Rows are points. The points of each table are mixes of a few directions, plus a little noise. Count the directions of each table, and those that both share. Where both have some left over, give the other angles between the two spaces (their principal angles), to ten degrees, smallest first.

First (5 x 3):
[[ -7  -5  -2]
 [ 72  73  33]
 [ 19 -15 -26]
 [-62 -31   4]
 [-24 -22  -9]]
Second (5 x 3):
[[ 26 -60   2]
 [ -5  11  -1]
 [ 24 -57   2]
 [-41  95  -3]
 [ -4  10   0]]
Directions: first 2, second 1, shared 0; angles 50

First (10 x 8):
[[-52  24   4   6  25   9 -14  37]
 [-25 -26 -17  17  22 -23  42 -39]
 [-19  25   6  -4  12   3 -16  47]
 [ 88 -29  -5 -18 -28 -25  28 -28]
 [ -5  21  15  -5 -20  33 -45  16]
 [ 95 -42  -8 -13 -32 -25  33 -53]
 [  7   2   2  -4  -8   8 -11  -2]
 [-78  12   3  21   8  35 -29 -21]
 [ 10  22  18 -10 -33  39 -55  11]
 [-24  -7 -18   7  54 -53  61  29]]
Second (10 x 8):
[[-11 -14 -27   9  12 -45  32  -6]
 [ 13  26   1 -10 -74  27 -90  15]
 [  5  17  19 -10  26  14  10  -3]
 [ 34  24   2 -20  -9 -18 -12  21]
 [-39   7   2  10 -21  24 -47  63]
 [ 40  17  11 -25  42 -25  43   9]
 [ 13 -71  -4  19  12   5  67 -85]
 [ 16 -14   1   0  -3  -5  15  -6]
 [-44  60   0  -2  -7   9 -61  19]
 [-30 -56  -4  29  19  12  46 -27]]
Directions: first 3, second 5, shared 3

First (9 x 12):
[[  4  25  25  29 -13  -5  12  17 -14  -8   7 -28]
 [  5  36 -49  95 -42 -30 -36 -25  41 -39  16   4]
 [ 14 -23 -49 -32  21  -1  13 -62  16  -2 -35  44]
 [-32 -13 -23  -9 -28   7 -56  29  27 -14  38  30]
 [  6  47   6  21 -30  -4  28   4 -13 -26  -2  -9]
 [  8  24  70 -64  16  22  78  35 -63  27 -26 -29]
 [ -5 -67  19 -65  24  24  15 -30 -30 -53  -4  21]
 [ 16 -18 -51  18  27 -17 -20 -47  40  37 -22  20]
 [-15 -12  56   7  21   2 -34  78  -2  80  30 -51]]
Second (8 x 12):
[[ 29 -30  24  21 -41 -30 -23  -3  57  23 -63  31]
 [-12  -6 -67 -46  42   0  52 -28 -12 -28 -21  -7]
 [ 23  25  12 -20 -18 -17  18  -7  -2  -5   8  30]
 [-43 -12 -25  39  45   7 -32  34 -18 -14  35 -66]
 [ 38  58  76  20 -56 -23   5  28 -12   4  73  13]
 [ 10  28  22 -40 -10  23 -36 -23 -21  16   0  85]
 [-14 -37 -12 -17   0  62  75 -35 -11  11 -23 -47]
 [-32 -29 -31  45  38 -23 -59  33  18  -9 -10 -40]]
Directions: first 5, second 5, shared 1; angles 40, 60, 60, 80

First (10 x 18):
[[-22  76  23 -18 -36  37  -9  24  10 -12 -15 -54  21  28  20  22 -54   0]
 [ 19 -35  -4  -6  24   5   3 -18 -13   6  -3  13  -5 -33  -9 -24  21 -20]
 [ 29   7  19   3  -3   3   8 -10 -18   5  -1   7  -5   2 -12  -2  -5 -10]
 [  5 -21  15   2   6 -18  -8 -25   5  10 -14  24 -10 -29  -7 -22  37   5]
 [  6 -41  -6  13   9  -1 -14 -18 -11   4   0  32  -5  -4  -3 -17  25   4]
 [ -8  39  13  13 -31 -14   5  13  10  -1   6  -6  -1  43   1  29 -19  24]
 [-20 -32 -30   6  -2  56 -29   7 -29 -12   5  -3  15  32  20  -5 -25  -7]
 [-38 -21 -66 -12  34 -29  53  28  19  -1  35 -38 -21   0 -12  26 -18 -15]
 [ 37  62  36  -3 -12 -19  -5  23  26  -8  -8   8  31 -20  15  10   7  14]
 [ -8 -32  -2   3  10 -20  -1 -22   3  10  -5  17 -17 -18 -11 -16  31   4]]
Second (11 x 18):
[[ -1   0  -3  -3   3   1   2   3   1  -1   1  -3   1  -3   1   0  -1  -2]
 [ -1   0  -2  -2   2   1   1   2   1   0   1  -2   1  -2   1   0  -1  -2]
 [ -6   0 -29 -21  25  12  12  23   9 -10   8 -26  13 -26  11   2 -13 -22]
 [  0   0   1   1  -1  -1  -1  -1  -1   1   0   1   0   1   0   0   0   1]
 [ -6   0 -26 -19  23  11  11  21   8  -9   7 -24  12 -24  10   2 -12 -21]
 [ 20   0  95  69 -82 -40 -40 -76 -29  31 -26  86 -43  85 -35  -6  42  72]
 [  9   0  42  31 -36 -18 -18 -34 -13  14 -12  38 -20  38 -15  -3  19  33]
 [ -5   0 -24 -18  21  10  10  19   7  -8   6 -21  11 -21   9   1 -11 -18]
 [ -7   0 -33 -24  28  13  14  26  10 -11   9 -29  15 -29  12   2 -15 -25]
 [  2   0   7   6  -6  -3  -3  -6  -3   2  -2   7  -3   7  -3   0   3   6]
 [ -6   0 -28 -20  24  12  12  23   9 -10   8 -26  13 -25  10   2 -12 -22]]
Directions: first 6, second 1, shared 1

First (11 x 32):
[[  0   0  -1  11   6 -17   8  15  -2   9  26   4  15   2   4 -22  -2   0
   17 -12  -8 -20   0   1  -4  -1  -3  -1  16  -8   1  -5]
 [  0   0   2 -13  -7  20  -9 -17   2 -10 -30  -5 -17  -2  -4  25   2   0
  -19  13   9  23   0  -2   5   2   3   2 -18   9  -1   6]
 [ -1  -1  -5  42  22 -63  30  55  -6  33  95  15  54   6  13 -81  -7   1
   61 -42 -29 -74  -1   5 -16  -5 -11  -4  57 -29   4 -20]
 [  0   0   0   2   1  -2   1   2   0   1   3   0   2   0   1  -3   0   0
    2  -2  -1  -3   0   0  -1   0   0   0   2  -1   0  -1]
 [  0   0   1  -6  -3  10  -5  -8   1  -5 -15  -2  -8  -1  -2  13   1   0
   -9   7   5  12   0  -1   2   1   2   1  -9   4  -1   3]
 [  0   0  -2  18  10 -27  13  24  -2  14  41   6  23   2   6 -35  -3   0
   26 -18 -12 -32   0   2  -7  -2  -5  -2  24 -13   2  -9]
 [  1   1   4 -38 -20  57 -27 -50   5 -30 -86 -13 -48  -5 -12  73   6  -1
  -55  38  26  67   0  -5  14   4  10   4 -51  27  -3  18]
 [  0   0  -2  15   8 -23  11  20  -2  12  34   5  19   2   5 -29  -2   1
   22 -15 -10 -27   0   2  -6  -2  -4  -2  20 -10   1  -7]
 [  0   0   1  -9  -5  14  -6 -12   1  -7 -20  -3 -11  -1  -3  17   1   0
  -13   9   6  16   0  -1   3   1   2   1 -12   6  -1   4]
 [  1   1   4 -33 -17  49 -23 -43   4 -26 -74 -12 -42  -4 -10  63   5  -1
  -47  33  22  58   1  -4  12   4   8   4 -44  23  -3  15]
 [  0   0  -1  11   6 -17   8  15  -2   9  25   4  14   1   4 -21  -2   0
   16 -11  -8 -20   0   1  -4  -1  -3  -1  15  -8   1  -5]]
Second (11 x 32):
[[-43  -7   5  12 -29  43  22 -46  -7 -53 -56 -19  -3 -14  -6  29   8   6
  -23  16 -12  34   1 -14  17 -42  -9 -27  -2  11   4  33]
 [ 28   2  16 -12  -4 -27  14  13   2  27 -19  22  27  -1  51 -27 -32  -4
   27 -17  13 -36 -24  -9 -44  46   2  26 -15  10   4 -21]
 [  8   3  -8  -9   6 -21   2  15  10  15  19   1   1  17  -9 -27 -16  -2
    9  -3  -4  -4  -6   7   0  27   3   6  18   2  -2   4]
 [-14  -1  -6  22   3 -20  22  15  -1   0  34  -2  23   5  -4 -36  -5   2
   22 -14 -21 -20   0   0   3 -10  -6 -12  35 -10   1   6]
 [  9  -5  26  -3 -14  48 -20 -34 -19 -15 -64  10 -10 -40  42  71  25   2
  -22   5  29   5   8 -15 -21 -31  -1  12 -71   4   4 -27]
 [ 29   5  -5 -21  16  -9 -31  16   7  26  15   6 -22   9  -9   9   3  -4
   -7   6  16   3   3  11   0  27  11  17 -13  -1  -4 -16]
 [-14  -7  20  21 -21   5  34 -16 -14 -15 -34   9  36 -23  47  -6  -8   5
   18 -16  -5 -27 -11 -19 -28 -20 -11  -3  -9   2   7  -6]
 [ -2   5 -26   7  26 -16 -20  26   8  12  71 -12 -19  20 -56 -15  16  -1
   -2   5 -14   8  18  21  36  -6   3 -12  38 -17  -5   7]
 [  1   6 -27 -23  14   0 -25   6  21   2  25 -19 -41  32 -64   3   3  -3
  -25  25  -4  44   8  20  42  21  11  -6  23   4  -9  24]
 [-11   1 -12  -1  -2  -5  10  -1   9  -9   7 -10  -4  16 -25 -17  -8   0
   -4   5 -13  16  -4   5  17   6   0 -11  26   4  -2  23]
 [ 12  -2  15   9   2   3  -7   3 -12  11  -2  15  10 -21  31  14  12   1
   10 -13  12 -26   3  -6 -21 -13  -2  12 -27  -9   2 -29]]
Directions: first 1, second 4, shared 1

First (8 x 32):
[[  0 -17 -10  59  18  14  19 -16  12 -43 -35 -18  12  -4  14  10  -5  39
   21   9 -31  52  27  29  -8 -30  -7  18  12  -9   3  -5]
 [ 11 -19 -28  38  33  -4 -13 -23   8  -9 -46  -8   4  16  30  33  18   5
   55   3 -59  52  21 -36 -44 -45 -49  17  10   9  -6 -32]
 [  8  30  -1 -51   8   2  49  21 -32 -20  39 -11 -19 -58  -2   0  -5  -7
  -24  17  43 -42 -17 -13  -5  62   8 -37 -37  50   5  25]
 [-41  30  33 -27   9 -15   8  50 -18  83   8 -14  -6  22 -61 -27   3  64
   -4 -34 -81   8 -16  -3  57 -55 -31   7   6 -47 -34  18]
 [ -2  -9  18  41 -13  21 -87 -28  26  -6 -13  41  22  24  40  17  -4 -24
   14  -9 -26  20   0 -34 -15  18  13 -13   6  21  28 -12]
 [  0 -27 -28  33 -19   3 -43 -50  46 -20 -18   3  33  19  17  -9  10 -56
  -10   6  62  -8   8  34  -3   5  39   8  27 -33  -7 -16]
 [ 10 -20  34 -45 -68 -23  33  42 -15  45  42  22 -30  51 -62 -46 -29   2
  -53 -17  64 -51  -8  73  55 -26  40  51  19 -74   8   6]
 [ 14  33 -20 -46  31   3  34   4 -29 -30  25 -15 -15 -70  24  22  11 -24
    1  24  28 -31 -15 -52 -37  71 -14 -52 -44  81   3  15]]
Second (11 x 32):
[[ -8  32  54 -95 -21  24 -72  42  48  76  87  40 -43  13  -6  34 -18 -22
  -24  26 -28 -13  28  31  37  43  35 -34   4 -32  32   4]
 [  2   2 -26  54  28  -6  29 -28 -19 -34 -42 -41  26 -28   0 -24  34  26
   -6 -13  12   8  -3   2   3  -9 -12  13   3   9 -17   6]
 [ 33  11 -19  32   5 -21 -10   2 -57 -20   3   0   3 -33  -4 -19  79  21
   -8   1  12 -31  11 -35  27  29  31  36  13  37  22 -39]
 [ 43  -6  38  -6 -25 -22 -74  20 -21  75  21  40 -37  56 -13  -2  54  13
  -11 -23 -41  -9  34 -10  37 -26   4  69  38 -34  47 -47]
 [-23 -12 -12 -14  -6  10  36   1  16 -29  -5   2  10  -1   8  12 -58 -23
   20  12  17   6 -25  -3 -36   0  -9 -36 -23  14 -22  20]
 [ 33 -22 -12  65   4 -29   0 -20 -43  -1 -50  -9   6  23  -5 -27  53  29
    4 -34  -8   6   5 -20   4 -47 -23  68  24  -5   7 -29]
 [ 29   1  11  52  17 -17 -31 -21 -18  34 -32 -22  -2  17 -11 -28  72  42
  -22 -36 -27  13  28  13  36 -38 -18  62  35 -37  14 -17]
 [-33   1  14 -82 -27  24   6  32  44   3  52  37 -14   8   9  40 -91 -50
   18  36   9  -6 -20   3 -30  31  14 -68 -31  10  -6  22]
 [-29   8 -21 -32  -1  17  40  10  11 -50  22   1  14 -40  11  17 -51 -29
   15  35  34 -14 -25  -9 -27  47  21 -64 -34  43 -20  22]
 [-26 -19 -43  82  42   2  80 -56   5 -65 -94 -71  51 -20   6 -29 -20  23
   11 -25  22  41 -27  19 -37 -50 -54  -7 -13  -3 -57  42]
 [-20   5  16 -56 -16  18  -6  21  34  13  37  23 -13   7   4  26 -55 -29
    6  22   0  -2  -7  10 -12  19   9 -42 -16  -2  -1  15]]
Directions: first 6, second 4, shared 1; angles 30, 50, 90

First (10 x 32):
[[  1   3  40   4 -35 -32  20 -32 -20  49 -34 -27  24 -62  13 -44 -13 -31
   -6   4 -32  -6  32  -4  14 -24 -12  67 -12  56  -7  14]
 [ 13  12  40   2 -32 -38  13 -22 -32  37 -31 -26  21 -60  -3 -40 -16 -33
  -22  -8 -32  -3  40   5  15 -26  -7  63 -13  55 -11   4]
 [-12 -12 -10   2   6  14   2  -3  17  -1   5   6  -2  13  13   7   6   9
   16  11   8  -3 -16  -9  -4   7  -3 -11   4 -11   6   7]
 [-15 -14 -23   0  18  26  -4   7  26 -16  16  15 -10  35  12  21  11  20
   22  11  19   0 -28 -10 -10  15   2 -34   7 -31   9   3]
 [ -6  -5  -9   0   6  10  -1   1  10  -5   6   4  -4  12   5   7   4   7
    8   5   7   0 -10  -4  -3   5   0 -11   3 -10   3   2]
 [ 41  37  15  -6  -6 -34 -18  23 -52 -22  -4  -5  -4 -16 -52  -4 -14 -17
  -56 -39 -14   8  40  35   8 -13  15   9  -6  13 -17 -30]
 [-20 -17 -22   2  16  29   1   1  31  -9  14  13  -8  31  19  18  11  19
   29  17  17  -2 -32 -15  -9  15  -3 -30   7 -27  10   9]
 [ -7  -8 -29  -2  23  27 -10  17  22 -29  23  19 -15  44   0  29  11  23
   14   4  22   2 -28  -3 -11  18   6 -46   9 -39   7  -4]
 [-19 -18 -26   0  20  31  -1   5  34 -15  18  15 -11  39  17  23  13  23
   29  16  22  -1 -34 -14 -11  17  -1 -37   8 -33  12   6]
 [ 24  21  24  -1 -17 -32  -2   1 -37   8 -15 -14   7 -34 -24 -20 -13 -21
  -34 -20 -19   3  36  19  10 -16   3  30  -8  28 -12 -11]]
Second (10 x 32):
[[ 14  26   1  -4   6  -7 -18  17 -20 -23   4   6  -4   6 -33  10  -5   3
  -22 -18  -3   5  11  15  -1  -1  12  -3  -3  -6  -4 -23]
 [  5 -29 -17  30  -7 -15  16  -8  18  27   1 -12  -4   7  29   8   9  -1
   -5  -6   8   3   4 -19  -7  -4 -23  -7  14  17  -1   7]
 [ 19  40  20 -39   7   6 -22  23 -39 -46   6  11  -6  -6 -53  -9 -12  -5
  -19 -13  -7   0  10  42  12   4  33  -8 -15 -25  -8 -17]
 [-72 -23 -32  72   6   7   7 -41  75  66 -16  -3  32  21  61  41  13  39
   53  35  -3  -5 -31 -95 -38  -1 -50  50   8  47  31  -5]
 [ 11 -11  17 -31  -8  10  13  -3 -10  -7   2  -3  -7 -16   6 -30   0 -18
    6   9   2  -5  -1  24  18   3  13 -13  -3 -18  -7  25]
 [ -3 -21 -20  33  -4 -14  10  -7  19  27  -1  -8   1  10  25  15   8   6
   -3  -5   7   3   1 -25 -11  -4 -24   1  12  20   2   1]
 [ 35   2  21 -43  -7   3   5  14 -34 -29   7  -1 -17 -18 -20 -32  -5 -25
  -18  -9   2  -1  11  49  24   3  25 -26  -4 -27 -16  16]
 [  8  29  21 -38   5  12 -16  13 -27 -36   2  10  -3  -8 -36 -13 -10  -6
   -4  -1  -7  -1   2  32  13   5  29  -3 -15 -23  -5  -8]
 [-47   4 -11  31   9  11  -7 -20  37  24 -10   7  22  10  18  24   3  27
   34  23  -6  -4 -20 -48 -21   1 -18  34  -2  21  20 -10]
 [ 31 -17   1 -10 -10 -12  13   8 -16  -3   6  -8 -16  -5   3 -14   2 -18
  -21 -15   8   3  13  24  11  -1   2 -25   9  -6 -13  12]]
Directions: first 2, second 3, shared 1; angles 80
